Each wall is flat, endless, passes through zero and stands at right angles to its row. A trip goes straight from one point to another. Which walls does it cross, in order?

Walls:
(1): +0.27 +0.21 -0.82
(2): -0.49 -0.31 -0.15
(3): -0.12 -0.23 +0.29
(4): +0.17 +0.10 +0.46
(5): -0.05 +0.00 +0.29
Trips:
-0.27 +0.31 -0.29 to +0.30 -0.38 -0.61 => none
-0.19 +0.00 -0.22 to -0.24 -0.17 +0.14 => 3, 1, 5, 4
-0.46 -0.56 +0.27 to -0.24 -0.06 +0.22 => 4
-0.09 +0.08 -0.21 to +0.50 +0.01 +0.03 => 2, 4

Walls:
(1): +0.22 -0.23 -0.05 +0.16 -0.08 +0.11 +0.17 +0.02 +0.08
(2): +0.05 +0.16 +0.10 +0.35 +0.11 +0.29 -0.05 -0.05 +0.02
(3): -0.15 +0.00 -0.02 -0.05 +0.86 +0.31 +0.23 -0.19 +0.20
(4): +0.07 +0.23 +0.64 +0.53 -0.08 +0.42 -0.18 +0.55 +0.35
(5): +0.27 -0.07 -0.67 -0.15 +0.30 +0.28 -0.15 +0.19 -0.03
(6): +0.01 -0.06 +0.20 -0.12 -0.54 +0.12 +0.45 +0.00 +0.06
(7): +0.05 -0.40 -0.41 -0.32 -0.05 -0.17 -0.10 -0.47 +0.10
Trips:
+0.48 -0.09 -0.14 -0.15 -0.11 -0.15 -0.12 +0.20 +0.40 to +0.03 -0.29 +0.00 +0.15 -0.67 -0.13 -0.15 -0.13 +0.25 => 5
+0.06 +0.51 +0.31 -0.19 +0.33 -0.20 +0.05 -0.02 +0.06 to -0.59 -0.40 -0.49 +0.58 +0.15 +0.51 +0.05 -0.01 +0.01 => 5, 1, 7
-0.19 +0.50 +0.54 -0.17 -0.25 -0.20 +0.04 +0.07 +0.04 to +0.04 +0.27 -0.37 +0.42 -0.08 +0.28 +0.22 -0.16 -0.07 => 2, 1, 5, 3
+0.15 -0.20 -0.20 -0.07 +0.17 +0.11 -0.19 -0.60 +0.68 to +0.34 -0.10 +0.39 +0.21 +0.20 +0.08 -0.11 -0.22 +0.23 => 4, 5, 7
+0.30 +0.01 +0.24 -0.21 -0.36 +0.05 -0.16 -0.18 +0.65 to +0.01 +0.53 -0.06 -0.37 +0.34 -0.32 +0.00 +0.39 -0.36 => 1, 7, 6, 5, 4, 3

Walls:
(1): -0.19 +0.35 -0.42 +0.23 -0.07 +0.31 -0.37 -0.25 +0.38 -0.17 +0.35 +0.07 +0.18 -0.38 -0.11 -0.03 -0.63 +0.09 -0.32 +0.13
(2): -0.29 -0.35 -0.02 -0.02 -0.16 -0.04 +0.04 -0.23 +0.29 -0.27 -0.14 -0.07 -0.03 -0.17 +0.10 -0.51 -0.29 -0.06 +0.04 +0.56
(3): -0.38 +0.41 -0.41 +0.36 +0.02 +0.18 +0.39 -0.38 +0.14 -0.24 -0.29 +0.13 +0.06 -0.40 -0.33 -0.44 +0.13 +0.37 +0.03 +0.46
(4): +0.50 -0.43 +0.38 -0.42 -0.21 +0.27 -0.03 -0.02 -0.17 +0.15 +0.01 -0.22 +0.15 -0.19 +0.40 +0.03 +0.06 -0.31 +0.50 +0.19
(5): -0.22 +0.32 +0.58 -0.10 +0.26 +0.06 +0.04 +0.39 -0.27 +0.29 -0.01 -0.05 +0.37 +0.15 +0.07 -0.09 +0.26 -0.30 -0.08 +0.01
(6): +0.14 -0.10 +0.02 -0.06 +0.19 +0.21 -0.18 -0.13 -0.12 +0.02 -0.48 -0.40 +0.03 +0.15 -0.30 -0.06 -0.30 +0.69 -0.42 -0.26
(7): -0.26 +0.25 +0.16 +0.21 +0.46 +0.05 +0.21 +0.04 +0.53 -0.10 -0.02 +0.32 +0.27 +0.01 +0.37 -0.18 -0.74 +0.18 -0.01 -0.03
Trips:
+0.27 -0.11 +0.37 -0.14 -0.41 -0.13 +0.10 -0.16 +0.02 +0.04 -0.35 -0.03 +0.03 +0.26 -0.01 -0.06 +0.05 -0.28 -0.15 +0.23 to +0.16 -0.11 -0.09 +0.07 +0.34 -0.24 +0.03 -0.03 -0.15 +0.20 +0.62 -0.15 -0.36 -0.23 -0.04 -0.07 +0.13 +0.06 -0.25 -0.09 => 2, 5, 4, 1
-0.08 -0.22 +0.39 +0.44 -0.05 +0.37 -0.32 -0.12 -0.29 +0.15 +0.79 +0.39 +0.41 +0.38 -0.20 +0.25 +0.18 -0.17 -0.10 +0.18 to -0.79 +0.18 +0.25 +0.00 -0.27 +0.32 -0.25 +0.08 +0.03 +0.19 -0.35 +0.25 -0.37 +0.36 +0.27 -0.46 +0.10 -0.17 +0.06 +0.13 => 4, 2, 7, 1, 3
-0.45 +0.04 -0.11 +0.58 +0.21 +0.74 +0.48 +0.34 +0.05 -0.02 -0.15 -0.20 +0.07 -0.04 +0.31 -0.07 +0.08 +0.07 +0.85 -0.57 to +0.07 +0.74 -0.30 +0.15 +0.02 +0.33 -0.19 -0.54 -0.04 +0.18 +0.25 -0.18 +0.15 +0.40 -0.18 +0.22 +0.41 +0.03 -0.21 +0.00 => 4, 1, 6, 7
